Each point is reached from the start by the listed moves, each made once or not at all, plus a little noise. Is the number of moves made odd or even? Then give how often each move was made.

Moves:
(1): [ 34 -12 -20]
(2): [ 20  58 -14]
Start: [13  0  5]
Points:
[10  1 11] => even (0, 0)
[ 30  56 -13] => odd (0, 1)
[ 47 -14 -13] => odd (1, 0)

Moves:
(1): [37 12 -4 17  5  1  1 -3 -1]
(2): [-12  35   1   0   7  -2   5  10  -5]
(3): [-2  1 35 10  2 11 -1  1  0]
(4): [-13  -1 -10  31  -8   0  -4  -2   2]
(5): [-2 -5  1 11 41  1 11  2 18]
(6): [-17   4 -15  -4   8  47   1 -15  12]
(7): [  2   2   0   2 -12  -2  30  -7   5]
(8): [ 6  0 -3 -2 -8 13  8 42  9]
Start: [ -4   0  14  11   6 -12  10   7  -2]
Points:
[-33  39  -1   7  22  32  18   2   5] => even (0, 1, 0, 0, 0, 1, 0, 0)
[ 18  42  12  39  60 -12  28  15  11] => odd (1, 1, 0, 0, 1, 0, 0, 0)
[ 0 -2 48 32 30 12 59 44 30] => even (0, 0, 1, 0, 1, 0, 1, 1)
[-37  40 -12  39  -6  44  51  35  22] => odd (0, 1, 0, 1, 0, 1, 1, 1)
[ 8 51 29 33 21 58 25 40 14] => odd (1, 1, 1, 0, 0, 1, 0, 1)

Moves:
(1): [ 28  -8  -5   2   3  -2  -2   8   3  -5  11  -3   6 -15]
(2): [ 2 19  1  1  5  1 10  3 -2 -3  2  4  1  4]
(3): [ 0  1 27 -1  7  6  0  1 -3  2 -1 -3 -7  2]
(4): [ 1 -4  2 22  1 -3 -5  5 -3  0 -3  2 -1  7]
(5): [-4 -4 -9 -2 25  4  0 -3  2 -5  2 -3 -2  1]
(6): [ 3 -4  1  4 -6 24  4  3  4  0  1  3  1  2]
(7): [  2 -15   4  -9  -7  -2  34   0   3  -6   4  -9   7  14]
(8): [-4 -1 -5 -5  3 -6 -2 22  1  3 -3 -9  4  3]
(9): [ 3  6  8  5  0 -6  1 -2 28 -2 -6  0 -1 -1]
(10): [ 3  3 -6 -1  1 -2 10  0  2 26 -4 -2  1 -3]
(11): [-9  4 10  5 -8 -2 -5 -2 14  5 38  4 10 -1]
(12): [ -1 -11   0  -1  -4   0   2   3   0   0   0  20  -3  -6]
(13): [ 5 -8  4 -3  2 -2 -5 -4 -1  0 -5 10 31  4]
(14): [ 13  -2 -10 -12   1  -4 -12  -1   4   5   1   6  -2  27]
Start: [  2  -3   1 -10  -3   6  10   9 -12  -2  -6 -17  -9   4]
Points:
[ 10 -31  13 -35  19  26  38  32  -1  -3  -3 -31  -7  55] => even (0, 0, 1, 0, 1, 1, 1, 1, 0, 0, 0, 0, 0, 1)
[ 28 -19   9 -25  30   6  60  41  -8   7   6 -21  -4   8] => even (1, 1, 1, 0, 1, 0, 1, 1, 0, 1, 0, 1, 0, 0)
[ 12 -22   5 -16  12  22  53   7  26  12 -17 -20  28  27] => even (0, 0, 0, 0, 1, 1, 1, 0, 1, 1, 0, 0, 1, 0)
[ -6 -21  41 -20  19  -1  32  22  31  -6  20 -26  31  25] => odd (0, 0, 1, 0, 1, 0, 1, 1, 1, 0, 1, 0, 1, 0)
[  4  -9  30  14 -20  18  51  17  28  -6  30  11   5  23] => odd (0, 1, 0, 1, 0, 1, 1, 0, 1, 0, 1, 1, 0, 0)
[ 33 -24  -1 -15  -8  13  54  44  27  13  -3 -36   5   5] => even (1, 0, 0, 0, 0, 1, 1, 1, 1, 1, 0, 0, 0, 0)
[ 28 -35  27  -1  20  18  48  44   8  11  35   1  36  19] => even (1, 1, 1, 1, 1, 1, 1, 1, 0, 1, 1, 1, 1, 0)
[ 48   4  16 -17  10  18  10  46  23  -3   0 -18  -8  26] => odd (1, 1, 1, 0, 0, 1, 0, 1, 1, 0, 0, 0, 0, 1)

Moves:
(1): [  7   4  -4  -4  -7  -3  -5   6   2 -10  -2   3  -2   1   2   0  -4  -4
   3   0   1  -1  -2  -5   1]
(2): [  0  14  -8   0   1  -7  -2   1   2   5  -7  -5   0  -1 -13  -1  -6  -5
   3  -9   3   2  -4   7  -4]
(3): [ 2  2  8 -1  3 12 -2 -1  7  0 -6 -4 -5  0 -4 -2  2 -5 -6 -7  2  2 -3 -2
  4]
(4): [ 2  1 -4  1  6  6  3  1 -2  2  0 -4 -2  2  2  9 -3 -2 -3  4 -4  3  2  2
 -7]
(5): [ -1 -12  -9  -3   9  -2   1   8   9   8  -7  -4  15  -2   0   2   0 -14
  -5   0   4   0  -5   0  -2]
(6): [-6 -2 -1 -1 -9  8 -1 -3  1  8 -1  0  5 -2  2  2 -3 -4 -5  1 -3  0  3 -6
 -2]
(7): [-7  0 -6  3 -5  6  7  7  1 -2 -2  7 -5  2 -4  2  6  1 -6 -1 -1 -1  7 -2
  2]
(8): [ -1  -3   4   6   0   5 -10  16   0   4   3  -4  -2  -5  -3  -3   1  -2
  -2   1  -3   2  -4   1  -2]
(9): [ -2   4  -7   4   1  -2  -1  -5  16   1   1  -2  -5   7   4   1  -5   8
   4  -4   5 -10   1  -6   2]
(10): [  8   0   2  13 -11  -1  15   5   7   5   0  -3   8   0  -5  -4   2  -5
   4   6   4   1   2  -6  -1]
(11): [  1   7   1  -4  10   5  -4  -2  -5  -5  12  -7  -1  -4   3  -9   3 -16
   4   5  -4  -9   0   0  -7]
(12): [-5  0  0  8  6  1 -5 -8 -5  7 -2 10  1 11  6 -8 -5 -6  2 -2 -6  4  3  8
 -1]
(13): [ -5   4   3   6  -3 -12   5   5   1 -13   6  -1  15  -5  -2   7  -3  -2
  -5  -7  -1   8  -1  -9  -3]
(14): [ 0  4  2 -4 -3  1 -7  1  2  6  0  0  3 16 -9  8  9 -1  5  0 11 -2 -4 -2
  0]
(15): [  1   6  -3  -1   5  -3   1   9 -16   6  -8  -6  -4   3  14  -3  -2   0
   2  -7   6  -4   5  -1   5]
(16): [  1  -2   2  -1   3  -1   0  -2  -4  -2   3   7   1  -4   2   7 -10  -6
   1  -3  10  -3  -2   3  -2]
(17): [ 0  4  5  3  1 -4 -3  1  4  2 -1  7 -4 -5  4  4  5 -2 -2  3 -3 -4  3  2
  0]
(18): [ 6  3 -2 -1  2  5  3  5 -4  4  5 14 -2 -3  0 -2  5  8 -1  3  4  2 -1 -8
 -1]
(19): [ 0  0 -4  4 -3  0 -2  3  4 -1 -2  0  3 -3  6 -2  6 -1 14 -8  6  3  3 -2
 -2]
(20): [-7  4  3 -6  7 -3 -3  6  4 -4 -8 -2 -7 -9  9 -7 -4 -1  5 12  7  4 -8 -4
 -3]
(21): [  0   2  -2   6   0   4  -7  -3   0   1  -2  -3   1  -2  -1  -1   2  -2
 -10   5   7  -1   7   4   2]
(22): [-3  1  1 -7 -3 -4  0 -1  4 -4  9 -1 -5  5  1  3  2  0 -5 -4  1  4 -5 -3
 -3]
(23): [-3 -3  5 -4  2 -4 -5  4  3  5  2 -1 -2  2 -7 -2 -3  0  0  4 -2  2 12 -3
 -2]
(24): [ 2  4  3 -6 -5  5 -1  4  3  1 -2 -3  7  3 -1 -2 -4  7 -4  1  0  1  8  6
  2]
Start: [ -2   4   7   0   3  -5  -7   8  -5   0   6   0  10  -8   8  -9  -3  -8
   6   0  -5 -10 -11   2  -2]
Points:
[  5  52   8  11 -16  -8 -22  48  -3  13  17   2  32   2  14 -16   8 -42
  18 -19   9  -2  -7 -13 -22] => odd (1, 1, 0, 0, 0, 1, 0, 1, 0, 1, 1, 1, 1, 1, 1, 0, 1, 1, 1, 0, 0, 1, 0, 1)
[-16  23  -7  17  20  -4  -1  54 -13  18   1   4  32 -25  14 -27 -18 -60
   3   0  15  -4 -16 -16 -24] => odd (0, 1, 0, 0, 1, 1, 1, 1, 0, 1, 1, 1, 1, 0, 1, 1, 0, 1, 0, 1, 0, 0, 0, 0)
[-10  15   7  15   5 -26 -22  13  17 -14  10  20  19  -6  21  -3 -21 -21
  23 -17   5 -10   6 -10  -6] => even (1, 0, 0, 0, 0, 0, 0, 0, 1, 0, 0, 1, 1, 0, 0, 1, 1, 0, 1, 0, 0, 0, 1, 0)
[-23  21   2   5  14  20 -47  44  32   4   0  -9  30   0  13  -7 -17 -59
   0   4  23  -4   6 -13 -21] => even (1, 0, 1, 1, 1, 1, 1, 1, 1, 0, 1, 1, 1, 1, 0, 1, 0, 0, 1, 1, 1, 0, 1, 1)

Moves:
(1): [  9  -1  -7   0   1  -7   2   2   4   0   4  -9 -15  -6 -11   2  -3   7
   2   2  -5 -10   7  -6   3   7  -5]
(2): [ 3 10  0  0 -1 -4  0  1 -2 -5 -1  8 -2 -4 -7  1 -3  1  9  0 -1 -2 -6 -3
 -7  0  4]
(3): [ 15  -2  20  -2  -3   3  13  -4   9   6  -2   2   7 -12 -12  -2  -3  -2
   2  -7   2   9   1 -15  -1  12  -5]
(4): [ -5  -6   7  14  -3   4   7   8  -1  -8   2  -2   1   0  -1  -1  -6   0
  -7   0   6  -7  -6 -11   7   1  -3]
(5): [ -4  -1   2  -3  16 -10 -16   4   2   2   1   5   7  -5 -12   2   9   4
  -3  -3 -11  -6   0   3   2   8 -12]
(6): [-6  2 -1 -4  7 11 -1  8  3  6 -7  4 -4  6 -4  5  3  2 12  6  4 -6  7  4
 24 -4 -6]
(7): [-11  -4  -3  -2   8  -4  17 -10  -1  -2   4 -12  -2   4   2   1  -2   3
   4   6  -9  -1   0  -1  -1  -3   2]
(8): [ -7  -3   3  -2   4 -15   2  13  -3   7  -2  -3  -2  -6  -2   2   2  -1
   2  -1   2  -3   4  -1  -2  -2   7]
(9): [  9   8 -17   5   2  -5   5  -4   9 -13 -13  -1  10  -7  -2  10  -9   9
  -3  -2  19   5  -7   0  -6   7   6]
(10): [ 2  6 -9  8  5 -2  4 -3 -3 20 -2  6  8 -7 -3 -4  0  2  3  3 -3  0 -4  7
 -3 -4 -2]
(11): [ -6   0   3  -2  -1   5   9   5   0   3  27   4   5   8   7   1   3   1
   7  -9   6   7 -10   8  -5   6  -2]
(12): [ 3 -9 -4 -9  2  0  2  1  2  2  3  5  2 -1  9 -5 -5  6  2  1 -5 -1 -4 -3
  7  9  5]
(13): [ 14   0  -5   4  -3   9   5   6  -7 -14   5   3  17 -12  -5  -4   6  -1
   2   2  -2   5   7  -1  -4   2   0]
(14): [  6  -4  -2   5  -1 -10  -5   6  -4   1   5   9  10  20  -5   9  -1 -11
   9   6  12   2  -5   4   0   1   1]
(15): [ 3 13  1  1  0 -4  1 -3  3 -2 -2 -4  1  0  9  0  1 -3 -4  2 -7 -3  6  3
  3  5  3]
(16): [-5  1  3  1  3  7 -5 -4  1  6  4  3 -5 -7  4 15 -3  0  1 -2 -7 -1  5  3
  0 -5  6]
(17): [-10  -2  -4   2 -10 -13  -8  -9   6  -2  -2  11  -6   1  -1   3  27  -1
 -10  -2  -1  -2   8  -5  -2  10  13]
(18): [ 3 -1  4  5 -1 -8 -2 -4 -4  0 -2 -2  1 -1 -9 -1  1 17  2  0  3  0  1 -4
  4 -4  2]
(19): [  6   0   6   3  10   4   0   2   9   5   2  -5   5 -10  11  -2  -1  -6
  30   3   4  -9  -4   0  -8  -2  -4]
(20): [ -8   4  -3   6 -10  -6   3   3  -4  -6   9 -11   7  -4  -8   2 -10   1
  10  22   1  10 -11   1   7  13  -9]
(21): [  1  -3   3   2  13  -2   2  -5 -11  -2   3   7  -6  -3   7  -2  -2  -4
  -3   0  21   4   4   1  -2   5   6]
(22): [ 12   3  -2   7   1  -2   3   6  -6  -1  -9   1  -4   4   6  10  -1   4
   6   4 -10  17  -4   5  -4   5 -13]
(23): [-2 -1 -2  9  4 -1  1  7  5 -1  5  4  5 -5 -8 -6 -8  2  7 -3 -1 10 12 -9
 -7 -5 -4]
(24): [  6  -5   2   4  -8 -14   7  -2  -2 -10 -11   7  -7  -1   2  -7   1  -2
  -7   5   1  -5   3  31   9   3  -7]
Start: [ -5   9  11 -23  -2   3  12  -3  -1   4  -6  -4  11 -17  -8  -4   8  -4
 -11  -2   9  21  -4   4  -2   1   1]
Points:
[-11  12  13   3   8 -43  21  21 -12 -16  22  18  32  -4 -19  18  40  -8
   6   3 -10  29  -8   3 -13  33   2] => odd (0, 1, 0, 1, 1, 0, 1, 1, 0, 0, 1, 0, 1, 1, 1, 0, 1, 0, 0, 0, 0, 1, 0, 0)
[ 14  13  11   0  28 -24  29  11  -3  21  16  45  27 -15   1 -19  -3   3
  55  12  43  19  -4  39  13  12  -4] => even (0, 1, 0, 0, 0, 1, 0, 0, 0, 1, 1, 1, 0, 1, 1, 0, 0, 1, 1, 0, 1, 0, 1, 1)
[  5  29   6  23 -11 -39  33   7   6  18 -28   8  34 -30 -41  44   9  13
  12  31  30  42 -10  -8  26  37   2] => odd (0, 0, 1, 1, 0, 1, 0, 1, 1, 1, 0, 0, 0, 1, 1, 1, 1, 1, 0, 1, 0, 1, 0, 0)
[ 28   3  31  -4  11 -30  10  19   4  10  20  -9  40 -60 -57  19   2   5
  44  20   5  19   3 -16   2  30 -21] => even (1, 0, 1, 0, 1, 0, 0, 1, 0, 0, 0, 0, 1, 1, 0, 1, 0, 1, 1, 1, 0, 0, 0, 0)
[ 11  10  12  23  21 -45  39 -11  29   1 -20  18  49 -39 -24  -1  14 -11
  11   6  21  14   3   9  -9  34 -10] => even (0, 0, 1, 1, 1, 0, 1, 0, 1, 1, 0, 0, 0, 1, 1, 0, 1, 0, 1, 0, 0, 0, 1, 1)
[-21   7  26  -8   5 -43  25   6  16  37  14  31  33 -53 -36  -2  25  22
  14  12  -9  27  16  25  34  43 -10] => even (0, 0, 1, 0, 1, 1, 0, 1, 0, 1, 1, 1, 0, 0, 1, 1, 1, 1, 0, 1, 0, 0, 1, 1)
[ 11   7   7   1  46 -40  30  11  -3 -21 -16  20  37 -40  -8  18  -1  11
  35  21  37  -6   4  26  24  22  10] => even (0, 1, 0, 1, 1, 1, 1, 1, 1, 0, 0, 1, 1, 1, 1, 1, 0, 1, 1, 0, 1, 0, 0, 1)
[ -6  11 -17   2   7 -55  27   6   4 -28 -16   9  39 -57 -14  22  17  15
  -5  27 -23  47  19  34   4  47   1] => odd (0, 0, 0, 0, 1, 0, 1, 1, 1, 0, 0, 1, 1, 0, 1, 1, 1, 0, 0, 1, 0, 1, 1, 1)
[  6  -5  25  -7  47 -45  36  18  -7   1 -21  -9 -15 -33   0   1   7  22
  26  23   0  -8  12  22  41  31 -26] => odd (1, 0, 0, 1, 1, 1, 1, 1, 0, 0, 0, 1, 0, 0, 1, 0, 0, 1, 1, 0, 1, 1, 0, 1)
